Each row is a point. Each copy is the shape, with its points in the same order, turned, moved and blurred by noise. Some copies are also mirrored. Which?
In the rows, 128 means zero.

Shape (6 x 2):
[[116  90]
 [110 183]
 [100 174]
 [129 109]
 [173  96]
 [122 144]]
Copy 1, 6 rows:
[[158 131]
 [ 77 160]
 [ 78 170]
 [135 118]
 [138  72]
 [105 138]]
Copy 1 is: mirrored
Copy 2, 6 rows:
[[107 111]
 [119 195]
 [100 193]
 [127 127]
 [167  97]
 [127 158]]
Copy 2 is: only turned
Copy 3 (6 x 2):
[[149 102]
 [ 83 164]
 [ 79 152]
 [146 125]
 [190 149]
 [116 141]]
Copy 3 is: only turned
Copy 4, 6 rows:
[[ 94 107]
 [146 177]
 [136 175]
 [113 111]
 [136  73]
 [130 141]]
Copy 4 is: only turned

Shape (8 x 4):
[[136 151  98 132]
 [134 186  71 106]
 [111 115 104 107]
 [116 129 138 133]
 [118 229 110 161]
 [112 135 137 133]
 [ 56 127 126 103]
 [120 136 169 117]]
Copy 1, 8 rows:
[[170 155 136 143]
 [198 191 132 130]
 [144 158  97 127]
 [119 149 139 132]
 [175 207 202 171]
 [125 155 137 132]
 [ 97 196  93 126]
 [105 153 149 103]]
Copy 1 is: only turned
Copy 2, 8 rows:
[[130 145  93 126]
 [105 145  48 118]
 [138  98 103 129]
 [126 127 141 116]
 [ 59 198  89 117]
 [118 125 137 117]
 [ 88  71 129 127]
 [123 118 149  82]]
Copy 2 is: only turned
Copy 3, 8 rows:
[[126 102  90 142]
 [145  87  58 108]
 [ 97 136 103 115]
 [116 123 137 136]
 [165  34 100 132]
 [119 111 136 130]
 [ 85 111 147  74]
 [139 131 156 121]]
Copy 3 is: mirrored
Copy 4, 8 rows:
[[146 131  99 135]
 [151 145  62 113]
 [103 111  92 155]
 [109 138 131 147]
 [179 213 106 129]
 [112 140 127 153]
 [ 75 152  81 174]
 [ 87 147 144 133]]
Copy 4 is: only turned

Shape (10 x 6):
[[157 141  72 124 115 131]
 [ 99 155 122 170 133 110]
 [ 83 102 169 107 103 166]
 [144 135 101 117 122 126]
 [152 155 143 174 130 102]
 [129 160 113 146 112  41]
 [113 166 111 153 151 103]
 [112 126 104 180 134  75]
 [108  90 159 133 147 122]
 [ 92  95 172  54 156 196]]
Copy 1, 10 rows:
[[155 140  61 143 141 139]
 [105 156 124 158  99 129]
 [139  98 187 111 147 153]
 [145 135  84 119 131 141]
 [146 178 110 133  71 138]
 [122 137  84 136  53  89]
 [100 162  98 144 103 123]
 [102 131  91 164  59 141]
 [107 110 143 101 103 175]
 [111 103 168  61 196 174]]
Copy 1 is: mirrored
Copy 2, 10 rows:
[[172 178 109 143 126 153]
 [103 144 170 157 132 152]
 [ 88  96  99  81 148 149]
 [160 155 121 131 129 142]
 [133 126 153 183 143 120]
 [127 165 174 165  87  93]
 [133 155 179 149 139 144]
 [123 137 175 170  91 149]
 [128  80 143 110 125 146]
 [137  86 105  24 181 156]]
Copy 2 is: mirrored

Shape (12 x 9):
[[162 127 100 115 164 130 166 152 103]
 [215 109 111 140 147 141  64 129 138]
 [ 95 147 139 128 133 134 107 113 113]
 [148 178  59  98 168 116 123 158  90]
 [106 168 213  94 135 126 129 115 118]
 [109 178 149 114  90 159 126 139 116]
 [162 117  67 117 136  74 115 135 105]
 [134 166 139 148 158 112 148 124 148]
 [160 187  66 112 129 102 133 173 110]
 [134 135  71  67 151 113 135 129 142]
 [145 163 142 123 121 122 130  66 114]
 [113 163 173 141 152 132 136  80 122]]
Copy 1 (12 x 9):
[[157 102 136 161 112 127 138 187 112]
 [155 107 117 123 218  80 146 162 116]
 [136 165 134 113 126 151 144 116 119]
 [164 133  79 142 128 160 107 209 102]
 [178 165 150  66  81 132 173 111 136]
 [106 170 132  80 103 140 145 153 150]
 [145 105  76 160 136 105 103 147  89]
 [171 174 141 153 113 110 132 148 141]
 [141 143  76 136 117 119  89 206 122]
 [159  98  71 151 116 151 132 152 147]
 [141 170 104 125 115 108 191 128 113]
 [166 186 152 126 110 126 186 118 120]]
Copy 1 is: mirrored
Copy 2:
[[158 146 104  80 110 133 116 127 114]
 [219 163 125 166 108 133  95 170 151]
 [105 157 157 137 157 156  84 129 131]
 [157 201 116  63 116 109  70 110 140]
 [125 141 197 147 189 147 122  98  88]
 [122 156 201 122 118 173  88 101 120]
 [144 167  92 124  96  85  92 117 161]
 [126 195 133 129 139 147 146 129 109]
 [146 210 133  83  79 111  93  97 138]
 [152 166 118  84 139 124 116  95 186]
 [134 163 125 169 148 162  95  83 111]
 [115 165 137 160 179 168 115 120  91]]
Copy 2 is: only turned
Copy 3, 12 rows:
[[155 143 134 109 178  96 145 168 177]
 [180 117 125  94 145  83  35 132 189]
 [146 122 134 128 129 159 120 114 113]
 [215 180 137 108 195 134 134 149 160]
 [116  83 163  95 137 200 131 144 131]
 [156 120 147 136  98 187 133 148 157]
 [195 159 135  83 158  76 112 155 119]
 [116 155 181 118 147 127 113 137 150]
 [202 200 154 106 147 133 118 175 162]
 [171 174 124  63 159 116 149 120 153]
 [156 100 186 106 123 127 129 109 131]
 [116  98 180 128 144 153 125 107 123]]
Copy 3 is: only turned
Copy 4, 12 rows:
[[131 123 100 125 207 138 144 118 125]
 [191 182 154 172 180 193 121 129 112]
 [125 106 152 130 114 123 116 133 118]
 [106 105 128 146 235 128  81 155 123]
 [128 108 186  89 122 104 150 125  58]
 [ 99 117 147 103 116 141 133 171  94]
 [158 135 101 187 194 110  98 148 117]
 [119 163 146 107 165  93 122 117 118]
 [104 136 120 149 224 126  99 189 110]
 [176 104 108 110 194 114  95 164 127]
 [136 145 127 114 132 123  87 117  59]
 [127 140 156 100 120 110 113  90  86]]
Copy 4 is: only turned

Shape (16 x 11):
[[142 134 106 176 154  79  75 172 150 218 122]
 [134  90  81 121 125 140 157  85 135 128 159]
 [ 82 114 135 147 109 151 139  95 167 131 134]
 [143 176 100 113 107  94 114 156 155 147  90]
 [131 142 124  87 104 118 126 129 159 122 166]
 [109 105 180 107 159 130 167 105 130 117 171]
 [153  54 109  99 137 173 144 149 117 107 152]
 [206 148 116 202 151 105  85 144 145 176 138]
 [113  59 120 125 126 168 132 123  90  80 162]
 [136 119  87 153 116  89 143 184 189 135 135]
 [139 157 115 149  95  69 100 161 135 159 160]
 [ 94 137 121 145 139 181 171 123 115 102 149]
 [166 110  55 147 179 106 122 179  68 157 133]
 [139 104 134 147  89  97 155 112 155 123 134]
 [114 105 138 130 133 113 134 109 140  98 120]
 [ 98 107 118 150 137 133 124  74 190  70 162]]
Copy 1 (16 x 11):
[[192  89 199 132 184 114  45 130 114  52 123]
 [124 133 134 186 140 123  95 133 175 161 140]
 [ 94 149 120 129 155 132  94 157 155 108 159]
 [191  98 103 134 177 113 115 118  99  87 134]
 [156 111 101 107 148  99  99 139 142 152 148]
 [123 158 131  93 153 151  88 163 174 176  96]
 [144 110 135 149  72 160 105 125 178 160 111]
 [201 142 227 140 153 102  80 105  87  94 135]
 [ 86 103 151 136  86 148 127 137 174 163 107]
 [181 123 120 153 125  73  90 151 138  72 114]
 [170  92 157 108 178  60  97 114 126  97 123]
 [119 141 146 138 141 150 160 181 172 141 131]
 [194  65 206 188 145 138 120 127 150 119  71]
 [123 162 119 136 149  95  95 106 149 117 113]
 [108 139 118 134 143 131 100 142 121 133 103]
 [ 84 159 122 150 121  99  83 190 117 154 150]]
Copy 1 is: mirrored
Copy 2:
[[116 171  62  88 104 114 107 168 146 113  53]
 [109  84 113  88 113 137 166 105 115 155 144]
 [121 132 153 119 109  99 141 105 175 173 147]
 [120 174 117 135  75 144 171 178 103 113  99]
 [ 89 138 143 107  86 106 171 132 107 116 167]
 [ 64 116 156 130 145 121 115 102 121 147 182]
 [120  74 169  60 143 160 139  98 121 102 141]
 [136 178  60  53 124 163 117 202 137 134 110]
 [144  73 165  75 107 158 106  75 116 126 164]
 [ 88 129 114  98  65 154 166 172 173 108 102]
 [100 162  92  94  50 119 120 178 105 130 124]
 [ 94 137 171 100 104 164 137  84 134 184 152]
 [110 118  90  67 109 194 111 113  79 103  61]
 [105  95 129 126  94 126 142 173 139 153 150]
 [133 110 126 145 106 138 126 120 131 127 167]
 [113 114 104 134  96 139 152  96 187 149 211]]
Copy 2 is: only turned
Copy 3:
[[ 50 160 131 179  95 117 115 184 176 119 158]
 [165 110 114 150 152  91 106  95 133 165 121]
 [126 104  92  98 157 141 132  97 151 144 144]
 [127 161  96 160 101 129 165 151 128  68 121]
 [157 109 110 142  90 116 152  87 118 115 148]
 [157  77 139 121 118 161 124 100 108 177 168]
 [156  76 117 148  92 119  71  93 127 168  85]
 [ 60 154 126 183 126  98  62 165 108  84 170]
 [140  61 130  92 116 102  95  94 110 177  84]
 [107  84  80 198 117 115 147 137 158 100 130]
 [ 73 136 120 172  96  88 162 139 119 109 156]
 [162  79  82  88 136 121 117 139 109 164 137]
 [126 119 148 187  92  65  92 211 122 157  96]
 [105 105 107 164 154 134 141  86 108 128 128]
 [142  92 136 128 143 157 135 112 123 127 119]
 [156  62 127 104 177 124 125  82 148 102 157]]
Copy 3 is: only turned

Shape, 16 rows:
[[ 95 124  68  89  87 134 159 164  45 151  88 144]
 [ 90 141  70  99  57 114  94 148  83 197 105 139]
 [ 76 117 128 126 129 160 142 108 134  81 145 131]
 [170  86 133 145 156 116 113  70 127 137 155  95]
 [120 166 108 126 165 126 138 112 136  88 147 101]
 [103 108  85 100  70 129  82 161  63 108 127 107]
 [145 141 153 139 110 164 164 144 168  92 165 100]
 [ 81 104 112 124 107  76 123 189  61 186 132 129]
 [146 101 163 148 140 123 136  95 177  77  92 144]
 [129 113  89 153 144 141 138 133 163 113 135 117]
 [175 106 131 186 117 108 132  66  83 136 149 119]
 [121 149 128 190 159 147 137 155 153  80 104  96]
 [ 80 150 122 122  89  97 130 141  84 158 102  83]
 [113 133 122  69 117 152 119 178  84 144  86 125]
 [120 159 156 165 151 173 109 128 132 110 153 137]
 [148 161 137 147 145 101 136 138 154  73 142 145]]
Copy 1, 16 rows:
[[110 180 124 101  99  70 166  93  44 106 101 144]
 [146 142 123 112  89  74 160  82  29 161 147 162]
 [103 147 140 142 107 176 169 134 142 137 111 158]
 [144  69 131 105 136 162  93 175 127 105 133 139]
 [113 142 125 112 121 138 170 179 149 152 135 117]
 [123 189  79  96  88 128 119 119  46 150 126 173]
 [ 99 128  99 112 174 176 160 117 175 137 165 139]
 [118 140 146  92 144  96 116  94  27 179  69 145]
 [ 95 118 168 122 118 146  99 127 204 120 144 164]
 [114 125 159  82 129 157 157 149 142 134 144 145]
 [ 97  85 128 146 159 128  88 184  96  90 144 170]
 [ 87 139 125  80 143 128 153 169 189 171 126 175]
 [101 112  90 109 104  92 145 100  79 177 100 150]
 [143 180 103 102 110  83 143  81 112 143  98 138]
 [137 140 126 152 159 150 160 155 165 160 124 174]
 [ 94 157 147 130 158 136 121 153 167 166 163 113]]
Copy 1 is: mirrored
Copy 2 (16 x 12):
[[117 133 127 182  52  90 173 179  91 135 120  86]
 [127 135 110 158  87  92 132 178  61 194  94  65]
 [112 187  91 113 116 139 137 129 135  98 126 152]
 [134 124 104 120 180 106  63 112 103  82 175 113]
 [141 144  79 147 123 138  96 169 131 101 151 183]
 [138 172  96 136 130  97 172 205  74 125 131  79]
 [121 138  58 114 146 169 147 115 156 124 181 144]
 [114 108  82 156  95  81 126 181 120 129  81  45]
 [148 137 165  82 154 169 112 108 156  91 151 149]
 [101 111  99 114 143 142 118 140 108 114 142 154]
 [113 145 125 140 140 136  57 132 108  87 205  69]
 [115 123  97 146 155 208 122 162 146  92 132 158]
 [171 131  81 168  86 143 123 173 101 134 105  74]
 [151 136 120 184 118  91 186 156 127 145 109 110]
 [ 99 178  94 151 165 156 104 136 168 134 143 141]
 [133 130 109 111 136 156 107 179 187 124 175 148]]
Copy 2 is: only turned
Copy 3:
[[177 102  67 149 127 181  96 199  96 107 103 161]
 [192 155  80 139  97 146  80 161  57 116 126 190]
 [ 69 143 131 127 135 158 151 151 107 123 120 110]
 [143 178 109 156 102 100 164  89 157 141 114  80]
 [115 129 146 135  98 141 190 134 116  88 130 103]
 [130 147  50 120  81 171  79 158 113  96 146 141]
 [ 70 103 128 121 109 129 185 114 142 154 158 150]
 [179 124  40 136 157 150  98 105  71  85 127 154]
 [ 90 115 159  95 109  99 140 102 141 153  79  88]
 [116 128 122 120 124  90 164 151 117 124 145 106]
 [169 159  83 132 101 143 172  94 134 186 114  74]
 [107  76 156 109 111 122 154 124 109 126 171  75]
 [151 108  91 169  92 167 109 115  60 106 129 144]
 [150 105 120 144 120 166  77 150 136  91 124 173]
 [110 148 165  98 135 159 158 111 122 138 168 111]
 [118 107 141  74  99 129 187 106 125 109 120 117]]
Copy 3 is: mirrored
